Rows are points. Each copy is the shape, with its points in the same order, stretched, turned, moved and blurred by noise. Say if it was mirrored as well.
In the rows, zero is written as 128.

Shape (8 x 2):
[[150 116]
 [143 154]
 [ 67 160]
 [ 62 152]
 [133  60]
 [153  63]
 [114 116]
 [106 142]]
Copy 1:
[[159 123]
 [164 153]
 [ 83 167]
 [ 80 161]
 [145  68]
 [164  72]
 [128 123]
 [122 148]]
Copy 1 is: only turned
Copy 2, 8 rows:
[[132 113]
 [ 91 100]
 [ 57 175]
 [ 63 185]
 [183 155]
 [189 133]
 [120 146]
 [ 91 143]]
Copy 2 is: mirrored
Copy 3, 8 rows:
[[152 114]
 [123 153]
 [ 47 130]
 [ 49 121]
 [154  55]
 [173  66]
 [108 106]
 [ 91 126]]
Copy 3 is: only turned
Copy 4:
[[ 90 121]
 [124 154]
 [192 116]
 [196 101]
 [ 75  57]
 [ 48  78]
 [124  99]
 [151 123]]
Copy 4 is: mirrored

Shape:
[[185 162 235 101]
 [159 181 107 120]
 [170 111 118 138]
 [130 159 148 189]
 [139  82 159 225]
 [119 108 124 101]
 [114 114 116 124]
 [ 98 123 108  98]
 [202 130 131 100]
 [ 85 186 102 132]]
Copy 1 (10 x 4):
[[124 180 245 137]
 [157 163 108 109]
 [147 105 134 148]
 [142 164 128 199]
 [139  97 146 249]
 [ 89 121 127 116]
 [ 96 124 109 140]
 [ 80 135 101 111]
 [160 114 161 105]
 [100 190  75 131]]
Copy 1 is: only turned
Copy 2:
[[197 181 221  63]
 [157 178 114 161]
 [168 111 151 158]
 [185 139  84  99]
 [207  62 114 100]
 [110 124 150 129]
 [119 123 129 129]
 [ 93 132 122 130]
 [172 153 193 167]
 [111 177  55 119]]
Copy 2 is: mirrored

Shape (13 x 8):
[[195 132 119 108 101 169 137 216]
 [ 96 138 111 185 110  77 158 127]
 [176 132 145 166  50 100 179  83]
 [132  60 145  93  88 116 171 128]
 [ 92 137 172 162 115  72 124  77]
 [164 104 157 125 140 109 184 111]
 [121 108 137 140 120  70 100 104]
 [118 140  68 130 157 150  80  93]
 [134 171  87 135  90  96 163  81]
 [ 55 183  65 122 181 115 100 112]
 [117 115 127 115 107 182 192 174]
 [113 189  81  64 155 181  73 165]
 [135 124 126 129 119  29 120  59]]
Copy 1:
[[208 182 117  99 104 112 145 187]
 [155  54 115 160  83  88 176 123]
 [223 108 178 177  64 133 198 101]
 [175 129 205 109 103  68 174 121]
 [155  42 166 168 113 114 139  91]
 [194  98 184 123 137 114 193 133]
 [187  73 142 149 130  80 130  89]
 [142 134  71 146 155  94 151  73]
 [181  96 112 135  78 130 197  67]
 [ 95  76  44 114 137 102 144  75]
 [126 155 150 109  90 105 187 168]
 [121 165  55  80 141 128 104 107]
 [214  46 152 138 127  94 153  50]]
Copy 1 is: mirrored
Copy 2:
[[198 151 123  98 114 114 151 207]
 [ 75 104 126 179  89  64 174 125]
 [127 123 194 150  68 119 222  94]
 [ 98  83 158  62 113 128 180 135]
 [ 62 111 174 165 138  85 150  75]
 [126  85 160 116 153 111 212 125]
 [106  89 155 136 126  69 125  86]
 [150 104  66 167 135 128 109  81]
 [124 145 110 159  85 101 210  69]
 [ 95 136  27 178 155  83 116  91]
 [109 134 103 102 117 156 186 195]
 [168 189  38 125 168 125  87 135]
 [108  87 159 135 125  51 170  32]]
Copy 2 is: only turned
Copy 3:
[[155 183  54  89 155 153 153 180]
 [111 151 150 185  88  98 119 143]
 [131 184 131 175 119  82 195  85]
 [111  79 107 128 155 119 187 135]
 [ 96 144 182 162 146  72 120  96]
 [161 123 157 126 132 123 178 130]
 [124 114 132 154 145  75 102 117]
 [131 139  99 128 131 161  45  95]
 [114 168 128 140  77  96 138  78]
 [ 98 137 137 111  80 144  25 114]
 [108 145 101 117 128 192 174 169]
 [101 157  72  43 137 166  45 136]
 [138 107 158 147 117  43 113  78]]
Copy 3 is: mirrored
Copy 4 (13 x 8):
[[231 146 122 115 123 191  99 167]
 [103 130 102 162 124 111  78 108]
 [171 131 139 139  56 104 141  74]
 [193  73  80  89  81 112 124 123]
 [ 85 107 133 161 124  67 124 123]
 [185 115 112  99 146 101 141  91]
 [133 106  86 164 119  60 122 147]
 [122 178  37 161 154 140 167 181]
 [122 183  92 130  81 102 140 110]
 [ 68 200  51 131 180 119 113 188]
 [156 102 103  84 121 201 119 119]
 [130 192  72 101 152 187 126 240]
 [133 138  78 136 101  24 136 124]]
Copy 4 is: mirrored

Shape, 14 rows:
[[ 90 125 143 135 176 153 142  76 114]
 [ 87 121 172 131  94 119 154 142 100]
 [ 95 140 143 140 101 167 150 142 163]
 [203 125 160 110 143 155 143 142  42]
 [ 85 130 139 139  90 142  70  21 161]
 [198 130 168 101 249 110 118 144 172]
 [ 94  68 160 116 148 144 136 151  63]
 [ 91 125 119 125 105 172 123 141 162]
 [ 96 138 135 108 116 165 148 107 145]
 [127 138 144 167  98 170 135 134 146]
 [181  95 146 145 130 159 163 130 164]
 [100  92 168 100  85 156 162 136 172]
 [114 131 152  98 126  91 143 142 164]
 [ 84 131  86 139  97 131 157 133 161]]
Copy 1 (14 x 9):
[[ 73 150 146 146 154 117 113  65  92]
 [110  74 140 103 141 124 155 138 105]
 [ 97 154 167 107 127 121 153 160 117]
 [206 103 151 148 166 158 167  79  64]
 [ 66 156 105 137  33  98  89  98 116]
 [172 203 128  99 192 161 142  41 189]
 [147  83 150 127 198  94 118 107  84]
 [121 176 144 100 123 118 118 171 102]
 [ 99 163 141  96 126 120 138 127  78]
 [127 152 170 133 105 132 145 149 113]
 [177 179 171 134 126  89 183 126 123]
 [134 140 158  69 121  69 178 150 109]
 [113 138 103  73 142 136 168 121 140]
 [ 83 169 101 117 128 119 148 177 102]]
Copy 1 is: mirrored
Copy 2, 14 rows:
[[113 158  93 163 194 126 156 100  99]
 [ 73 126 165 146 121 140 158 118  94]
 [ 99 116 128 132 150 142 188 145 159]
 [138 160 153 139 134  81  61 189  97]
 [ 92 127  86 190 138 160 142  21 177]
 [203 149 144  64 237 147  72 126 142]
 [ 80  94 132 133 159 101 122 133  57]
 [ 93  92  95 128 143 131 182 136 156]
 [ 98 134 114 133 158 118 177 118 144]
 [126 116 130 163 141 148 156 158 163]
 [169 107 153 152 176 108 131 154 164]
 [ 83  88 152 123 163 103 183 114 158]
 [124 128 162  87 148 142 168  93 136]
 [135 101 108 134 117 133 222 116 135]]
Copy 2 is: mirrored
Copy 3, 14 rows:
[[104 151 105 132 175 152 141  88  78]
 [ 99  98 150 117 101 120 120 137  77]
 [113 127 150 123 122 172  78 119 145]
 [199  72  68 113 112 138 145 129  34]
 [ 84 185 128 166  85 129 142  11 159]
 [215 141 142 154 224 144 193 149 110]
 [ 97  62  90 131 123 157 170 142  47]
 [106 125 126 132 112 179  96 122 165]
 [109 139 130 100 127 164 112 102 132]
 [130 112 130 151 117 158  70 102 125]
 [166  68 124 122 165 131  89  91 137]
 [110  76 154  82 115 149 118 110 161]
 [132 125 164 108 138 109 152 149 144]
 [ 83 137 123 108 134 118  73 129 163]]
Copy 3 is: mirrored

Shape:
[[160 185 164 192 127 159 139 105 102 131 141 155]
 [130 125  74 121  82  76 156 130 128 137 114 110]
 [120 107 129  80 110  72 167 180 123 135 188 180]
 [139 127  91 151 137  96 162 131 115 183 105 125]
 [138 123  89  92 120 145 111 205 114 132 159 132]
 [124 164 130 172 118 219 207  78 109 147 136 152]
 [142 146 142 214  82 166 161  94  96  94 129 135]
 [137  85 148  96 134  86 126 175 109 138 208  84]
 [ 96  99  95 152 153 131 114  96 111 117 127 143]
 [137 161 170 153 101 191 104  61 134 149 141 139]
 [111 165 177 156 112 183 143 101  80 129  84 161]
 [172 158 168 142 160 186 155 100 125  93 129 150]
 [ 95 187 167 194 124 179 170 102 158 112 102 122]
 [110 145 102  63 137 107 118 158  90 119 207 117]
 [148 114 140  78 113 103 163 140  90 116 148  99]
 [ 86  74  80 145 106 160 169 163 121 182  87 149]
 [126 195 182 185 134 162 156  95  76 124 141 121]]
Copy 1 (17 x 12):
[[123 197  92 170 165 149 153 144  77 116 109  76]
 [ 94 118 121 110  42 103 113 121 133 152 109 114]
 [ 61 154 107  60  50 151 129 166 119 123 128 198]
 [ 85 131  81 112 108 100 119 146 100 202  89  97]
 [ 85 118  53  50  97 132  97 153 129 101 120 129]
 [106 146  88 175 175 206 172  93 101 168 108  49]
 [138 140  97 204 118 167 169 128 106 120 102  61]
 [ 62  87  87 105  81 103 112 193  98 105 166 178]
 [ 94  97  89 153 124 112 128 119 108 147  53 139]
 [158 147 121 197 199 157  97  97  86 125 116  95]
 [139 140 141 152 177 174 156 141  73 138  79  79]
 [151 158  89 147 180 150 198  99 104 112 132 111]
 [136 157 139 185 191 156 166 124 157 142 104  56]
 [ 23 111  92  72  87 121 123 156 104  73 131 161]
 [ 91  97 123  88  73 122 160 148  92 120 158 146]
 [103  84  77 103 112 170  95 148 136 218  57  95]
 [ 93 163 121 178 175 146 177 163  66 113 111  64]]
Copy 1 is: only turned
Copy 2, 17 rows:
[[195 187 197 124  97 114 176 126 135 134 125  77]
 [128 100 101 132 114  70 115 153 123 128 113 154]
 [153 110 184 163 129 103 130 130  72 141 132 238]
 [141 143 112 120 150  75 143 155 126 188 109 142]
 [134 129 162 160 128 184 112 183 126 139 116 200]
 [226 181 147 157  93 137 116  62 139 151  74  86]
 [193 157 160 158  66 106 146 124 130 103  90  57]
 [153  81 181 140 102 152 132 173  77 184 203 172]
 [126 149 121 164 172 117 137 131  97 122 142  92]
 [159 164 177 117  95 158 182  76 157 122 121  58]
 [201 173 197 105 135 135 135 113 109 107  75  67]
 [249 155 169 131 132 146 162 114 143 114 140 101]
 [201 161 198 129 120  97  92 102 164 121 121  57]
 [140 150 134 136 114 167  94 152  75 143 181 194]
 [194  91 141 117 113 133 125 147  76 140 137 165]
 [131 109 137 179 167 125 104 139 127 168  33 137]
 [217 193 197 107  86 117 118 118 110 140 138  54]]
Copy 2 is: mirrored
Copy 3:
[[172 160 102 125 120 180 136 104 132 101 146 124]
 [127 101 134 136  87  88 163 142 191 147 116 102]
 [122 107 113 118 114  82 111 213 142 138 158 129]
 [159 122 126 156 115  98 160 124 138 154 126  91]
 [114  97  92 119 132 143 110 180 148 172  92 103]
 [185 111 145  82 171 165 167  83 139 106 160 116]
 [165 105 129 125 104 186 157  95 163  71 141 130]
 [100 113 149 158 101 145  86 200 163 166 163  92]
 [ 93 116 133 152 130 129 139 100 113 132 107 142]
 [163 156 140 112 128 187 119  80 150 144 134 172]
 [177 147 155  97 120 175 156 116 109 101 107 140]
 [157 166 136 112 166 165  95 111 142  87 123 118]
 [168 159 149 131 164 186 190 114 163  94 129 145]
 [ 70 120 126  96 112 132 113 183 149 172 146  91]
 [124 118 174 109  96 119 105 176 171 132 135  78]
 [164  60 139 144 147 115 176 140 114 159  88 129]
 [163 162 145 109 116 198 161 114 134  98 163 102]]
Copy 3 is: only turned

Shape (16 x 12):
[[137 183 150  86 101 186 173 140 109 164  95 174]
 [120 124  70 144 155 128  71  88  98  71 100 170]
 [145 116 162 186 125 138  79 124 132  89 166  97]
 [146 162 163 109 113  80  89 108 117 125  91 152]
 [173 190 126 162 170  87 169 157  64  88 196 117]
 [170  77 122 157  95 117  82 135  68  62  89 113]
 [ 76 171 146  94 115 144 169 131  81  56 105 120]
 [181  94 115 173  90 157 155  98 133 164  81 121]
 [192 182 133  87 165 122 170 131 108 158 171  75]
 [161 179 123 142 141 109 145 149 171  93 149 170]
 [154 122  82  90  49 134 122 141 123 164 175  78]
 [108 188 132 123  98 166 181  74 157 163  97 110]
 [128  82  97  94 154 136 113 130  81  45 130  72]
 [108  78 132 129 170  61  88 182 138 122 178 161]
 [ 94 129  47 117  73 165  95 179 125 119  78  84]
 [ 82 157  75 111 146 161 172  94 173  83 175  71]]
Copy 1 (16 x 12):
[[108 168 166 127  90 190 188 130 167  70 123 157]
 [144 116 113 128 225 110 141 102  89 115 111 164]
 [189 140 148 144 131 150  84 129  68  77 181 124]
 [127 206 166 145 149 100 140  88 115 121 138 138]
 [206 162 130 176 178 132 170 126 161  92 246 152]
 [226 133 153 122 146 127 181  49  34 104 132 146]
 [102 169 161 126 151 205 201 118  95  86 180 107]
 [167 112 126 180  64 178 158  61 123  90  80 157]
 [144 174 103 127 112 172 142 106 200 147 204 161]
 [167 151 140 133 144 113 126 148 191  58 150  90]
 [146 138  70 117  47 148 177  91  90  58 162 163]
 [ 57 161 108 173  89 220 137 105 166  85 119 122]
 [178 120 115  79 153 171 184 101  46 145 175 132]
 [196 142 125 119 143  69 149 194  75 134 150 135]
 [163 174  65  97 132 182 165 112  53  57  86 133]
 [ 87 106  63 124 125 220 123 144 145  86 165  82]]
Copy 1 is: only turned
Copy 2:
[[107 147 124 105 123 186 190 119 136  54  92 137]
 [ 84 123  82  99 148 131  90 107 121 154 199 193]
 [172 117 151 128 110 137  21 148 139 129 161 154]
 [128 147 159 108 127 112  98 129  55 111 132 177]
 [205 118 160 115 122 162 170 208 113 132 219 154]
 [119  13 118 113 109 134  57 140 100 147 151 156]
 [ 61 113 136 156  95 142 141 152 102  51 174 137]
 [146  98  99 132  91 166 130  84 159 180  80 106]
 [211 146 151 108 160 143 183 148 105 101 157  60]
 [185 168 125 135 121 112 145 150 156 104 147 193]
 [142 107 139  40  99  91 127 163 169 122 115  52]
 [101 198 115 141  76 137 161  81 140 103 111  92]
 [107  34 108 136 167 109  92 158 127 107 198  89]
 [134 136 172 120 215  93  92 219 157 166 157 186]
 [ 58  96  33  74 122 119  94 182 155 106 102  91]
 [116 177  95 152 115  84 131 138 192 100 207  71]]
Copy 2 is: only turned
Copy 3, 16 rows:
[[228 164 142 129  81 171 104  87 122 171 119 148]
 [149 156  40  37 143 116  60  73 114  81  90 164]
 [ 37 132 136 140 112 147 105 109 101  83 104 140]
 [170 147 174 119 147  87  69  80 108 106  86 156]
 [110 217 136 123 197 190 177 131  47  82 166 131]
 [122 136  48 134 102  79  86 100  69  72  78 123]
 [176 167 131  59  95 149 158 123 114  80  91  93]
 [158 134  68 199 128 138  82  76 151 148 128 124]
 [144 167 181 135 209 189 137 115  65 155 164  74]
 [129 144 157 119 161 157 156  81 103 131  94 186]
 [110 147 134 144 104  91 137  81 103 203 164  85]
 [181 166 170 117 145 172 117  85 205 165 116  98]
 [111 109  56  50 128 124 134 135  49  74  97  66]
 [ 81  59 132 104 129 100 128 131  82  80 182 199]
 [136 133  72  67  62  79 102 164 144 193  92 119]
 [ 87 134 133  38 155 180 188 112 157 155 118  66]]
Copy 3 is: mirrored

Shape (17 x 12):
[[150 163 146 172 136 171 131  63 163  80 182 129]
 [159 199 105 145  89 106  89 197 149  92 139  89]
 [123  94 166 138  61 154 156 156 153 182 137 121]
 [126 106  86 146 152 160 144 100 157 116 105 106]
 [156  92 154 131  63 146  62  78 118 117 170  87]
 [123 191  41 108 113 176 150 158 153 145 175 121]
 [135 108 115  78 180 183  86 118 111 141 106 108]
 [156  91 103 232  99 146 135 176 112 147 115 118]
 [126 215 143  88 192  92  92 110 136 108 134 136]
 [122 157 170 128 151 101 103 123 102  76  85 149]
 [140 130 135 136 169  91 131 147 182 103 107 163]
 [ 88 149 141 113 181 156 143 150 163 132 133 115]
 [138 130 153 197  74 115 160 109 149 133  99 133]
 [115 144 101  76 107 126  94 120  82  97 126 187]
 [ 92 126  81 149 146  93 135 105 120 107 134 159]
 [138 136 189 132 120 113 124 151 140  87 123  92]
 [154 153 143  74 128 141 171 108  78 126 166 129]]
Copy 1 (17 x 12):
[[106 130 113 191 143 176 175 165  76 187 141  90]
 [159 227 116 115 109  91 154 148 142 184 128 157]
 [187  93  69  99  72 127 106 137 111 173 130 116]
 [145  88 159 169 146 156 136 142 126 101 137 109]
 [195 129  98 104 165 108 124 153  79 208 110 133]
 [162 180  96 138 103 133 150 147 136  95 200  65]
 [118 117 152  82 172 144  90 121 106  98 118  97]
 [172  88  72 163 118 115 115 149 188 177 114 125]
 [ 75 180 144 106 138 133 172  88  76 134 118 120]
 [ 90 143 112 118 144 148 145 111  83 139  65 166]
 [ 82  98 145 122  93 119 179 141 108 139 109 137]
 [108 127 150 133  91 144 123 109  91 121  96  90]
 [161  95  79 168 110 150 144 122 120 179 132 164]
 [127 141  54  95 145 119 154 140  71  82 123 127]
 [137  92  94 176 130 114 177 118 107  97 109 110]
 [135 152 136 105 114 146 139 128 100 195  61 153]
 [140 134  81  70 151 192 169 123 114 136 127  82]]
Copy 1 is: only turned
Copy 2, 17 rows:
[[175 118 136 153  90 108 165  35 113 137  87 159]
 [109 127  59 168  68 147  92 139 150 107 213 189]
 [ 73  79 148  82  75 112 178 170 203  73  96 124]
 [123 140 125 122 145 104 153 123 129 182 134 121]
 [154  93  68 106 129 161 127 104 174 109   7 152]
 [ 49 191 112 177 115 128 171  88 143 110 150 158]
 [111 120 145 150 202 166 135 131 133 165 106  66]
 [103  99 116 125  79 128 201 241 132 154 122 166]
 [130 167 165 160 130 128  40  69  73 134 181 120]
 [123 106 127 133 124 104  59 145  51 143 166  93]
 [138 118 180 108 146  98  98 136  95 125 207 135]
 [133 142 184 162 117  94 125 121 134 130 181  82]
 [101  81 116  89  51  84 141 160 120 142 115 166]
 [ 67 151 102 132 190 129  91 118  53  87 103 116]
 [112 190 126 106 159  86 110 143  60 148 122 145]
 [153  86 113 111  85 114  95 132 131 108 179 103]
 [ 94 159 110  88 117 146 143  84  81  90 116  73]]
Copy 2 is: mirrored
Copy 3:
[[159  89 132 112 117 103 190  72  78  89  84  94]
 [165 191  89 172 123 148 152 102 172 189  77 113]
 [ 80 124 177 170 145 106 148  92 107 176 178  94]
 [124  92 130 143  86  96 106  78 138 103 124  98]
 [155  59 109 184 142  52 159  90 106 169 154 151]
 [181 149 125 136  67 133 120  77 110 164 145  46]
 [157  98 123 161 140 115  73 148 139  91 160 100]
 [ 52 146 118 178 113  80 124  84  80 140 109  98]
 [180 128  98  85 166 206 114 138 145 107  80 117]
 [128 120 131 105 155 145 120 179 154 110  85 150]
 [106 144 108  87 150 156 134 106 142  79 117 124]
 [126 112 137 143 125 187 124 119 146  99 122  75]
 [ 81 126 161 132 141 104 150  84 107 152 105 129]
 [167 101 105  93 112 107 105 181 118 141 180 145]
 [113  89  88  73  96 142 115  94 113 116 122 126]
 [110 122 136 161 164 131 157 138 170 145  99 123]
 [144  87 141  85 164  97 132 166 127 136 147  61]]
Copy 3 is: mirrored
Copy 4, 17 rows:
[[122  86  95 135 142 126 161 141 187  39  91 108]
 [ 49 191 109 157 143 177  43 149  97  64 165 105]
 [160 165 130 157 149 145 108  91 177 157 189 166]
 [171 156 144 103 120 156 129 142 158  81 125  65]
 [142  67  94 138 166 139 111 134 162 140 199  83]
 [108 176 139  96 169 144  15 151 218  28 128 146]
 [179 107 192  94 176 158  94 154 101 117 127  65]
 [164 180 129 205  47 202  92 175 155 138 140 123]
 [ 51 131 132  99 175  86 117 130  71  88  72  81]
 [105 124 141 116 109 103 148 161  31 126 104 104]
 [137 182  93 130 129 144 148 136  67 118  71  82]
 [111 159 159  83 168 165 143 108 128  95  96 132]
 [134 169 111 181  75 111 141 109 145 117 153 119]
 [142  94 124  76 136  76  60 198  87 126 114 126]
 [120 143  97  80  90 110 125 170 138 131  73 104]
 [ 91 160 126 132 154 145 157 138  84 122 158 115]
 [122 131 154  99 186  51 103 206 179 125 132 145]]
Copy 4 is: mirrored

Shape (16 x 12):
[[ 73 173 164 181 203  95  77 137 101 148 145  38]
 [134 104 102 110 140 159 153 122  99 121 124 107]
 [141 123 154 188 121  70 106 168 127 113 136 117]
 [178 178  78  93 169 158 110  94 175  89  86 134]
 [126 171  91 124 144 147 157 147 101 130 134 126]
 [114 139 158 151 149 143 106 173 191 150 148 227]
 [180 158 153 124 206  95 146 102 106 158  92 130]
 [155 111 126 151 146 136 129 176 136 137 157 125]
 [195 125 202  38 179 109 146 131 106 117 212  91]
 [128 130 107 122 108 108  70 191 107 156 108  98]
 [152 129 157 127 148 170 123 117 214 193 126  66]
 [148  90 147 134 201  77  77 147  86  67 101 128]
 [125 115  76  91 143 153 197 222 168 163 148 136]
 [103  67 159 121 133  69 188 194  70  89  74  82]
 [179 137 110 111 149 218 147 171 161 112  37  95]
 [179 169  78 132 187 148 161  87 112 141  83 106]]
Copy 1 (16 x 12):
[[ 89  17 132 142 190  87  62  88 149  80 132  89]
 [117 117  86 107 133 116 115 134 148 125 106 124]
 [ 73 124 165 182 111 109  80 125 152 100 139  98]
 [162 149  94 159 199 165  94  79  97 126  73 169]
 [113 132  82 137 175  96 118 106 134 135 121  98]
 [ 54 147 154 183 197 156 116 153 124 152 174 159]
 [122  83 159 152 197  84 122 147  87 112  73 166]
 [111 122 130 148 154 128  85 153 156 137 143  95]
 [204  71 136 126 155  76 146 161 132  45 172 158]
 [ 87 127 114 109 122 100  33 114 114 110 171  70]
 [148 108 184  76 192 167  65 115 191 140 120 150]
 [ 77  88  87 196 122 103  72 174  82  52 111 140]
 [110 199  83  98 181 100  79 180 190 152 150 120]
 [ 34 142  97  96  86  50  97 174 162  27 100 113]
 [123 173 104  79 197 191  74 134 118 113  53 105]
 [151 101 103 137 193 105 106 109 119 155  34 139]]
Copy 1 is: only turned
Copy 2:
[[140  49 143 190 156  91 158  83 104 158 207  60]
 [120  80 129 115 133 166 159 142  96 120 120 140]
 [155  77  75 161 144  39 159 125 139 146 135 123]
 [ 95 104 139 157 111 184  84 117 198 130  84 125]
 [134 110 121 144 114 145 169  84 118 111 121 135]
 [123 167 118 185 192  50 181 134 196 135 132 183]
 [157  52 167 127 157 113 150  77 175 161 115 143]
 [159 100  90 139 154 111 188 149 153 133 146 136]
 [188  90 130  18 218  94 167 126 180 100 187  72]
 [139  82 118 126  82  97 141 149 107 132 202 160]
 [163 126 145 147 191 167 125 169 151 232 170 124]
 [ 97  15 126 129 131  64 157 143 171  88 134 110]
 [131 163  89  86 120 148 234 143 153 159 167 162]
 [107  57 125  68  93  64 217 144  69 148 120 114]
 [133 115 177 144  73 206 145 185 156 161  74 130]
 [137  60 145 156 114 204 132  83 153 152  83 141]]
Copy 2 is: mirrored
Copy 3:
[[ 76 184  55 166 156 149  80 148  75 204 195  87]
 [130  98  91 119 163 143 149 127 113 107 119 154]
 [102 121 138 180  89  80  99 152  83 194 143 118]
 [210 126  70 143 158 113 100  80 146  95 127  92]
 [151 126  83 117 113 167 146 138 111 104 139 120]
 [125 179 145  88  57  97  61 129 165 212  89 108]
 [201 160 113 136 180 141 155 132 113 191 160 146]
 [104  92  97 134  93 129 116 131 139 185 134 128]
 [130  72 186  88 180 160 163  65 129 188 241 140]
 [133  67  73 144 110 138  79 130  58 172 114  88]
 [ 93 110 104 144 174 160 149  93 188 241  98  61]
 [159 117 104 156 163  60  37 144  71 159 177 175]
 [127  37  95  70  85 165 145 177 181 141 107  83]
 [127  58 162 151 186 113 119 227  79 112 151 147]
 [176  71  77 182 173 188 102 128 189 111  82  97]
 [201 141  45 154 174 162 178 124 130 120 132 133]]
Copy 3 is: only turned

Shape, 16 rows:
[[133 149 117 142 143 140  94 105 146 108 149 147]
 [148 134 116 141 158 140 138 106 160 128 140 103]
 [154 127 134 145 136 109 105 179 107 134 153 117]
 [113 117 118 145 156 125  93 126 124 153 141  97]
 [198   7 124  93 143 147 111  93 186 107 129 112]
 [118 147 111 120 119  24 143 102 114 169 132 160]
 [142 154 114 119 167 153 106 145 111 117 115 104]
 [124 137 128  90 123 136 110 106 172 128 154 110]
 [101 147 136  94  86 152 107 153 121 158  84 132]
 [101 132  90 100 109 127 109 141 120 110 145 172]
 [ 98 121 135 144 142 145 130 192 186 118 117 115]
 [110 154 137 149 133  90  96 121 118 115 123 115]
 [105 115 130 108 152 113 109  99 116 111 140 115]
 [103 149 133 146 134 153 138 100 106 116 145 104]
 [114 146  88 118  93 135 112 146 129 163  86 129]
 [104 138 130 121 160 153 118 111 178 124 151 200]]
Copy 1 (16 x 12):
[[162 161 151 134 155 116 110 125 107 135 178 137]
 [164 140 109 101 159 138 133 125 136 140 143 132]
 [112 127  97 134 141 104 139 151  96 116 157  98]
 [135 120 125  95 136  95 119 109 133 155 159 110]
 [202  38 115  73 191 149 128 149 107 158 149 188]
 [151 114 125 192 111  59 188 104 168 121 144 141]
 [156 145 129  91 145 118 114 118  95 109 138 100]
 [151 142 150  83 122 123 138 137 126 137 162 177]
 [120 140 165 113  84 106  99 142 101 118  90 162]
 [128 145 151 163 144  87 125  99  91 108 171 181]
 [104 130 106 107 138 132  84 150 140  82 160 163]
 [132 132 153 144 104 116 133 117 131 126 171 100]
 [143 112 167 113 142 110 144  92 131 130 165 135]
 [115 162 153 125 142 141 135  96 124 148 131 116]
 [147 138 121 130  88  93 103 112 105 129 106 148]
 [144 165 168 145 188  99  97 140 135 111 166 199]]
Copy 1 is: only turned
Copy 2 (16 x 12):
[[124 126 126 123 149 163 108  81 123 142 140 110]
 [147 108 116 155 152 142 120 114 136 149 104 121]
 [119 104 116 123 131 127 107 143 124  99 156  78]
 [104 135 116 135 134 120 120 126 129 163 127  77]
 [150  71  12 155 107 130 152  54  85 150  77  80]
 [142 161 111  90 122  60 105  97 134 126 205 153]
 [101 105 149 116 153 139 117 134  97 120  88  97]
 [123 114 108 107 143 142 167 105 145 159 118 120]
 [ 84  96 153  67  75 135 143 143 124 143 116 130]
 [ 87 134 114  98 119 154 147  91  98 115 168 141]
 [ 81  64 123 162 124 150 114 134 168 114 115 133]
 [114 150 137 110 129 117  93 103 150 115 131  98]
 [112 148 125 122 136 113 152  83 115 133 109  92]
 [137 151 167 141 129 151 142 120 131 142 103 106]
 [ 89 117 118  82  88 140 108 150 116 148 132 146]
 [111  87 141 140 145 153 137  47 126 158 170 152]]
Copy 2 is: only turned
